Rows are points. The last column is the point's height on a tilted bowl or saddle (a function of degree 2), plus a little noise. Along how many of its main directions does it bend up, bend down or stay straight?

Points (10 x 3):
6 -72 -18
-9 -13 -24
-25 18 -31
26 22 -42
-50 -17 -41
10 -60 -20
56 -12 -67
-42 3 -36
-58 45 -51
47 -72 -44
Directions: 0 up, 1 down, 1 straight

Points (15 x 4):
63 -6 -2 41
43 -1 -17 34
-53 72 -2 48
-27 -44 -21 26
-23 27 1 28
26 -7 -27 36
63 -23 5 54
-21 -8 10 25
-81 -28 -38 -1
4 -35 53 55
54 2 68 73
29 84 -11 21
-65 52 26 43
-30 -77 45 32
-27 30 -5 27
Directions: 2 up, 1 down, 0 straight

Points (39 x 7):
-10 32 -25 12 16 5 10
26 18 1 25 35 9 4
30 -15 45 73 33 27 44
-12 -26 -10 36 13 -10 25
-54 -3 58 3 24 3 -58
67 25 -40 -18 -17 -13 -23
-40 -15 35 34 -41 17 10
-1 -12 1 0 7 -10 -26
-5 33 8 14 55 22 13
20 -8 -1 -5 -36 -28 -44
5 44 -2 -31 35 14 -2
-21 9 -45 -10 -64 -4 -16
-34 -16 12 20 -54 39 -4
12 11 21 36 -29 -16 -47
59 -49 -59 15 -19 121 120
48 11 -25 5 7 57 16
90 -60 -62 3 -24 -37 48
-4 -7 -8 -14 -16 16 -38
-26 9 7 17 4 -28 -19
27 5 -10 -59 -41 -14 -61
-33 7 8 27 31 -21 -12
-36 -24 17 11 34 0 -22
5 13 -23 5 -24 -27 -16
-3 25 21 31 33 44 15
12 46 -53 -5 -29 -8 9
17 -39 -1 34 -21 7 5
14 -66 -46 82 -54 -3 89
-3 22 41 17 49 12 -26
-21 38 -44 15 4 -9 29
-2 -42 13 32 -18 34 22
22 40 15 25 -9 19 -46
-13 2 -6 -17 8 29 -27
-4 26 44 5 68 21 -21
33 24 32 14 -32 2 -83
-29 3 6 -46 -10 49 -53
19 9 -22 -3 64 -19 43
-10 -11 -14 3 -36 32 -27
-26 23 9 48 25 29 16
-38 8 -9 -30 27 -53 -26
Directions: 3 up, 1 down, 2 straight

Points (78 x 9):
56 20 0 -19 -64 26 21 38 29
-77 33 2 -61 -24 -44 -11 -19 -12
-38 -46 0 46 14 -37 13 40 25
17 -24 -13 -67 41 -16 -17 35 -10
17 -14 31 55 42 -45 1 29 20
-8 -31 21 -5 -97 49 -46 -8 47
21 21 -41 2 11 53 -43 -24 71
26 -31 -39 57 -15 3 5 -4 42
-58 51 31 29 11 35 30 -1 -20
-4 -21 -21 -8 -45 -34 -8 -8 -6
67 57 24 -30 41 -12 11 31 7
46 -20 21 -14 -13 -5 46 -7 3
-6 -7 29 26 66 -4 -22 16 8
-12 10 -43 -32 -12 -43 15 -33 14
-10 -7 -3 -9 43 83 40 -9 -8
-2 10 14 -92 -24 -54 17 18 -19
-2 18 -50 31 -35 43 -18 -26 55
-3 -6 26 25 -2 2 -2 12 14
87 28 33 -5 -35 -10 18 46 40
31 -17 -19 -27 -28 49 -53 -40 83
-34 82 -1 24 -20 14 -42 -30 22
-18 34 -23 11 56 21 -44 -36 15
4 -16 2 14 10 9 -10 3 17
19 65 -1 -19 -1 9 -12 -40 29
22 -46 -23 0 5 -15 -28 -45 41
19 -17 29 -14 -23 2 109 24 -13
72 -16 -37 -38 -12 81 -49 -3 121
15 -6 -37 23 17 -25 -36 -26 29
38 -40 23 -24 120 -6 -48 -41 33
2 41 59 -75 3 -3 40 24 -8
-84 39 5 -50 -59 18 31 -28 -20
-26 -50 -29 13 5 -48 -20 2 11
54 18 -23 1 74 -3 -14 -11 16
30 -60 7 28 28 -18 60 16 19
31 -14 -36 -3 75 39 1 -37 29
-34 -7 3 70 -3 -63 61 -11 13
-27 -70 -6 -13 48 -37 5 11 24
22 36 -30 -6 -17 33 6 30 32
-20 19 -31 -44 -16 30 27 22 -2
-47 82 -35 -44 -31 -36 18 -39 35
-10 17 11 80 42 -37 -15 13 16
-63 52 17 77 17 3 2 8 4
0 -4 62 -51 -11 -21 -22 74 5
-73 18 8 10 6 68 -6 -80 -39
-25 -43 -28 -2 -57 22 -27 -19 25
-58 8 105 -50 60 31 23 -26 -30
-48 7 -61 57 -43 -60 5 23 17
38 -2 -47 -38 -31 -10 28 -14 10
41 21 -17 -18 -46 13 19 44 13
-41 15 -34 -11 -34 -19 -41 34 -2
26 -65 -5 16 86 -4 -6 -56 47
-15 12 29 9 42 16 12 10 -8
-26 -11 -9 -27 -45 26 27 -13 -1
55 53 22 36 -36 -6 -41 6 75
-47 19 0 -12 -19 72 -25 -98 3
7 -3 11 4 22 -55 25 42 -10
-39 17 -30 -1 -1 -18 -32 -7 7
54 7 32 -65 -12 -31 54 35 -22
19 -28 22 -12 21 22 0 -13 19
56 57 41 -32 23 -23 22 -36 15
43 50 14 -48 -19 4 -20 -10 43
35 28 -2 7 42 -20 -14 25 9
3 57 55 4 1 -22 3 -19 10
-26 47 56 -52 9 47 32 44 -10
-22 -121 -40 -16 -53 43 21 -59 103
40 25 32 42 10 -53 -34 23 28
-9 54 -48 41 -56 19 -42 34 72
7 -7 -29 -42 -24 -4 13 -36 15
-43 65 81 22 -2 21 1 3 9
0 41 -10 -29 -3 -58 -42 -17 13
48 -7 19 -17 -4 0 24 -12 9
-49 -43 49 16 -1 -52 -63 28 -1
-18 -20 -63 76 -40 -61 -25 21 15
-24 44 49 10 67 30 58 9 -45
75 16 24 21 -55 -28 36 -10 28
49 -44 31 -34 -5 -38 35 -26 14
24 28 -12 10 -20 5 -42 82 44
-31 -7 -1 -1 34 28 15 -39 -9
Directions: 4 up, 2 down, 2 straight

Points (66 x 9):
8 57 -16 -14 -6 22 -32 -5 -9
-12 39 -31 -60 -9 -43 5 -36 -56
-11 -43 -33 49 -31 25 62 56 -28
35 -47 43 34 19 48 -72 -67 -30
-13 -6 28 9 5 -104 0 -2 -46
-66 19 47 21 -24 15 -2 67 -20
4 68 48 -52 21 -38 -68 60 -73
29 -43 19 65 33 -24 24 -30 3
25 -23 41 5 -47 3 -36 2 5
23 20 11 -3 -15 44 -79 59 -19
11 47 47 -64 107 -63 3 61 -68
-29 53 12 12 -9 15 11 6 -7
22 -47 39 44 -5 8 3 -6 17
-20 -34 -24 -51 -18 2 -1 21 -28
-26 22 3 90 18 -24 44 2 12
45 -30 -16 -20 -41 92 -6 53 -4
2 -1 -54 -5 24 -3 -18 -3 -12
8 -10 -107 22 -55 30 6 44 -61
12 -12 -40 26 -72 -2 -27 17 -14
-15 36 -26 -21 -58 100 -1 17 -29
-23 -33 -5 -21 29 -81 -6 64 -55
-39 -49 -30 23 -54 -10 -27 -36 -22
6 60 -19 23 76 -30 104 47 -55
16 13 -31 38 7 -39 -61 -22 -12
13 45 53 -41 -24 -25 -12 -6 -29
-6 -25 1 -34 -16 5 29 -29 -8
61 -26 -96 5 33 -22 2 -40 -34
-25 -35 19 -10 14 -6 -28 44 -8
-35 -22 76 33 29 32 -18 -60 -31
3 6 -36 -63 -52 -24 59 -16 -66
91 -47 17 18 -20 12 63 -54 -4
49 -53 6 20 -45 73 26 -3 11
16 -30 -2 4 -47 25 -28 8 8
58 27 -7 -21 89 16 -5 -15 -28
-47 -41 -30 -40 -45 5 0 103 -88
-21 0 50 8 -62 -6 35 21 -13
-30 23 20 32 -6 -24 -61 39 -20
11 36 -37 2 20 4 42 -64 -16
25 -41 -5 -17 45 12 -3 -22 0
-58 -65 -77 19 15 -14 -49 66 -77
71 -20 -15 -36 58 15 -63 -25 -17
-2 73 51 -27 -25 -12 30 27 -33
-72 -21 2 -29 20 -19 11 -7 -39
40 -4 -31 35 37 -10 -3 -40 -1
-65 2 27 10 -19 18 12 13 -12
-24 -22 46 -17 -75 15 -45 21 -30
-47 14 34 -35 65 -41 -82 -36 -89
38 24 26 44 -2 -31 -20 4 5
-16 12 -27 21 40 66 6 -14 -12
-42 -45 30 -19 11 -2 -11 1 -13
-32 -53 -57 -31 51 76 -77 2 -53
-2 63 33 -61 -24 18 27 111 -65
-40 84 -34 12 -41 63 67 23 -61
-34 20 53 -62 -40 48 29 -106 -59
-73 64 -67 32 -30 46 -20 -24 -43
-2 4 -67 -21 -12 51 -5 48 -30
-11 13 40 -21 -9 59 28 -71 -15
-21 34 -102 46 -34 -16 19 18 -53
-39 59 79 8 -3 -76 24 -39 -54
10 -12 45 -15 -66 -10 -40 37 -23
1 -2 -26 -23 16 62 -28 -15 -2
-20 -15 -75 -26 -76 -13 -31 1 -62
-14 -75 -19 38 8 -75 -2 -14 -36
18 71 47 -27 -53 -21 1 -5 -33
-38 -43 80 -66 -38 -49 54 32 -72
11 -20 -28 -39 66 -22 -99 -56 -66
Directions: 0 up, 6 down, 2 straight

Points (66 x 9):
6 4 -51 42 42 -29 -54 60 34
-8 60 -105 14 -5 -9 -43 2 38
5 -14 -19 14 -19 -9 -14 -3 -8
-37 60 39 37 -22 -18 11 -25 13
-36 -21 -21 -40 -50 49 -53 -21 -23
39 36 -10 31 -35 2 -36 8 32
-23 25 19 -4 50 38 22 -76 19
29 -3 35 -21 50 -56 117 23 -2
83 -20 -53 -29 -14 -8 32 7 -7
17 43 -81 -20 -5 -76 -67 54 -3
-30 11 -26 -4 19 5 -30 2 12
18 -54 33 -24 -3 -52 20 -83 12
21 -42 -4 19 52 -26 16 59 -10
41 -26 58 60 -42 -37 33 -49 -54
60 -21 14 23 -33 48 17 -54 7
11 32 10 -18 46 -25 -54 -26 40
9 22 49 2 -16 56 31 -87 1
-57 -49 1 68 56 -23 -35 27 41
16 -16 18 -21 -94 7 56 -49 -52
20 30 8 -20 17 9 41 -7 -6
-10 1 -16 90 -89 -19 -39 -3 42
26 7 -30 31 8 4 49 11 -3
29 -30 44 -77 57 -39 13 61 -51
-1 -13 -23 36 45 -12 64 -15 -4
-3 -16 -3 79 51 19 -89 25 107
23 18 -17 44 -8 78 -30 -28 54
-37 -37 18 -49 114 -65 -29 -10 74
26 21 33 -18 -19 -54 -13 -63 26
19 39 -32 -77 34 -63 17 -18 26
38 32 -13 10 -83 -66 48 -34 -12
-1 44 -25 -44 -5 11 31 -39 -14
27 -3 15 28 30 -38 4 53 -22
-21 44 -22 -12 20 -18 18 18 -11
-31 -48 21 -2 0 -56 -42 -37 7
36 -2 17 1 -3 -25 13 64 -56
-10 -40 -40 67 -36 35 55 94 -16
83 -7 -47 -8 -10 21 75 92 -14
-6 4 -43 29 -64 64 -12 -7 19
-52 0 -2 4 -59 -6 8 -92 13
-25 -33 44 -2 79 22 16 -9 37
11 -37 -2 -29 10 -2 -20 -31 -6
69 33 -84 -10 -54 -14 48 22 -10
43 -30 -8 -74 -34 -25 -4 -37 -21
43 -2 -38 37 -2 21 -41 38 37
-24 -30 -19 -67 -34 0 22 31 -100
14 9 -3 17 42 63 -41 20 50
-9 38 15 4 63 -24 3 28 14
56 17 -26 -43 23 -2 -31 21 -10
41 -9 -69 -30 -7 10 24 -64 -19
55 -21 96 -4 -87 -1 25 -92 -23
2 -28 -7 55 44 -67 -12 -51 3
35 3 6 -35 -36 19 39 -3 -41
13 16 95 -19 -26 80 1 49 -48
29 29 -64 45 -18 -12 -1 61 14
35 -14 22 -28 -49 18 31 -7 -46
-68 35 -43 46 -1 -21 25 -17 15
-45 -7 48 -13 -42 -46 57 4 -81
83 52 43 33 45 28 3 -5 74
37 -75 16 48 -25 -4 -2 33 -36
5 -29 -9 -4 -85 -20 26 4 -69
-67 41 -6 -61 60 20 -42 -57 39
-100 -46 18 -25 -12 -59 69 36 -87
-8 -9 -56 39 20 6 -121 -28 84
12 -16 49 55 -4 27 -32 54 18
61 61 41 -19 21 35 28 -29 33
69 -24 -11 7 -55 -8 25 19 -32
Directions: 3 up, 2 down, 3 straight

Points (75 x 9):
-40 -29 -7 -24 17 12 -69 24 39
-40 21 -49 -12 53 34 -47 -11 17
-16 28 -24 -2 -3 45 -21 -43 -2
18 60 57 3 21 -13 -32 5 30
-24 25 54 -53 62 -70 41 55 75
8 -57 5 11 1 -44 -34 -9 -15
0 -11 38 54 35 0 -62 -12 12
12 -41 -39 -7 -8 -11 -18 -2 0
-26 -2 10 -8 2 -27 15 4 25
-2 -30 19 8 -21 68 -38 -6 25
-20 -55 32 25 -13 5 33 -15 48
-64 29 45 -35 -35 75 49 38 121
-20 14 -29 -37 39 -22 3 -53 -2
-55 -2 29 -21 31 11 17 -8 57
14 -7 -15 0 -41 36 79 -24 54
17 21 38 32 -25 -17 90 -112 74
-21 5 29 -34 11 20 -29 -8 28
-60 -41 -26 -16 14 -19 -12 -23 33
-58 6 -36 -9 29 -32 -41 17 40
-75 -13 -30 -58 54 1 28 -5 61
-12 -32 -46 1 31 -3 15 -44 15
34 -42 -2 3 24 -6 24 -22 7
-19 64 -11 50 6 14 -6 -37 23
-3 -11 -15 73 25 0 -5 -13 20
-23 10 -16 54 13 -9 -14 -30 18
-15 3 37 -25 9 0 4 36 42
-23 -31 -14 15 32 68 -7 34 38
18 -17 23 -11 59 -69 -2 7 -14
19 28 -32 14 -67 48 -47 29 16
-51 42 -32 -6 -13 -23 -37 -39 4
19 56 -14 -22 33 3 8 -10 12
38 5 16 32 52 0 -12 -41 -9
20 -20 -38 -10 -18 -12 -16 -5 -5
47 12 27 -53 36 -13 -30 18 -4
-4 -13 5 -9 -60 5 18 25 25
-23 17 23 25 -40 0 -72 14 34
24 -30 23 -21 9 11 -19 -5 -2
1 38 -35 61 13 11 27 -38 23
-12 -16 -37 23 24 -10 40 -35 27
0 33 -43 -32 -1 19 34 24 34
0 24 0 -15 -39 -17 46 -14 19
57 0 17 30 14 -23 -2 0 -14
-35 47 -7 17 -34 41 42 -10 25
-6 -2 -2 21 -27 60 -35 24 21
13 8 -51 20 11 0 5 25 16
5 21 32 29 -40 -23 -22 -71 -4
38 13 -22 -8 9 -3 82 11 62
-18 -6 32 -3 -15 22 40 -11 47
-23 20 -21 -8 -1 47 -35 6 19
24 -53 19 3 -56 -21 12 28 10
16 -46 5 -10 19 -62 -2 45 2
-48 33 32 3 -8 -96 -56 58 86
-21 41 -40 -12 21 4 -29 1 13
-2 -5 -21 21 -53 -27 38 48 38
0 -3 -7 18 -16 -24 19 17 17
-2 -29 60 -4 -42 0 -14 -9 17
-12 -20 61 -63 58 -29 31 63 67
34 3 -41 73 19 -28 22 -2 29
4 -63 -49 -13 -12 3 18 -44 26
10 26 42 53 -10 -19 34 -64 33
17 44 70 0 31 -16 15 5 37
44 9 14 7 -42 -26 30 27 17
-52 34 -12 -24 4 31 121 9 110
3 -9 -20 3 -48 49 -37 71 41
42 0 -42 15 31 17 -31 21 -2
6 48 -7 22 15 -38 17 -36 13
29 -7 51 6 -7 -9 -35 4 -9
10 -1 -12 40 -23 0 -41 56 20
13 -65 3 71 5 -20 -60 -35 -7
-10 6 -2 -19 3 -53 -12 -37 -8
-1 36 47 32 25 27 5 15 46
-7 0 -9 19 6 -14 4 -31 4
46 71 -8 8 -6 -39 14 -16 16
-33 16 30 -2 6 -34 34 0 43
50 10 -60 -25 -12 -32 26 -9 16
Directions: 5 up, 1 down, 2 straight

Points (72 x 9):
-7 -7 -36 21 -22 28 -36 -28 -25
-6 34 -57 -24 -20 -20 54 -48 -1
-22 32 -43 -48 -17 35 -81 -42 -54
-69 -13 22 75 -43 10 -46 -2 41
84 54 -23 32 -55 -36 -4 7 -60
55 -50 -34 17 32 37 54 28 59
-1 -13 37 -43 18 -3 8 14 25
-20 5 51 -31 -3 -4 43 64 27
32 -31 27 -23 7 42 -42 33 -23
54 -19 23 -5 88 24 -25 -21 32
11 40 34 51 4 -5 19 10 22
-5 14 72 -50 -25 -8 47 -14 49
6 91 28 -6 -7 -59 -20 -45 19
22 -59 47 46 39 4 18 12 32
-5 12 52 -22 34 -21 -10 41 25
72 -34 -11 19 69 41 19 -79 102
-21 10 6 70 -39 -13 11 42 -11
55 5 23 -48 50 29 10 26 13
8 25 8 48 -38 43 -31 -9 28
-38 -42 -12 -4 -17 -61 -21 -47 -56
-20 1 46 4 22 1 -22 -6 31
40 -51 47 -10 -31 51 -96 24 -37
-36 18 -46 11 27 -29 -12 23 -35
14 -92 15 19 35 121 -53 16 89
-5 -7 2 25 -36 46 -13 -20 27
-26 -35 -41 -35 7 33 59 37 -1
64 -22 40 18 46 -87 37 -33 61
-82 53 64 -57 23 -1 -17 44 113
11 -19 39 -17 -77 -33 28 18 8
-18 5 -5 7 -38 -12 -31 20 -7
48 9 51 21 -13 -46 -36 -29 -18
28 -29 2 -1 72 -6 -5 -38 32
33 -8 -9 27 -6 -13 -20 20 -28
49 -38 -18 59 -57 21 -22 -14 -13
-27 4 -34 -43 41 -80 3 -27 33
-57 -52 -1 33 36 -21 28 -26 -23
38 -82 9 29 -55 53 -54 26 -15
-13 43 30 34 41 5 -42 -50 17
-66 -31 -28 11 10 -35 62 -45 -39
-18 -31 65 -4 -14 20 7 -9 37
31 -10 8 -12 -8 -26 -53 -5 -46
-33 -20 4 24 3 34 52 -11 26
-19 -21 -2 -63 46 -41 -56 5 -22
-21 -39 48 15 11 21 37 -42 40
-7 -19 -17 -38 -4 11 -26 -71 -35
-43 -36 55 19 3 54 23 -31 64
-57 -24 5 95 24 -5 10 19 -21
35 -6 -9 -34 22 21 -48 -83 -56
-20 12 23 -40 43 -24 15 -6 54
20 21 -78 -50 52 -91 3 33 53
53 -26 -30 21 -10 54 -6 -7 12
56 3 34 -38 -23 -45 24 -47 3
-1 25 -65 8 19 28 38 76 -27
12 -54 5 -58 24 -7 21 22 4
27 28 35 5 19 47 -42 -42 13
-20 -31 19 40 4 34 4 -66 38
1 -20 -2 89 -20 -26 13 19 -24
26 49 -6 0 47 0 7 -34 18
-37 37 44 25 16 29 39 33 41
56 30 -8 -14 -5 0 -7 -72 -38
12 -27 35 27 11 31 69 -22 54
1 -28 18 35 -41 12 -22 26 -1
-39 24 34 -33 85 0 22 46 51
52 -33 3 -28 58 -35 -31 -1 -18
85 49 41 1 -29 20 -11 -11 -46
66 -29 64 65 -39 -18 -10 20 -11
-3 39 66 -13 40 -17 -17 7 40
-21 0 16 20 2 64 18 -2 53
60 -11 13 39 -1 25 -11 -28 15
-46 2 43 -50 -14 20 36 61 38
23 -38 -48 -2 -20 71 -96 -3 -57
12 -12 -42 -40 -5 2 -9 0 -22
Directions: 2 up, 4 down, 2 straight
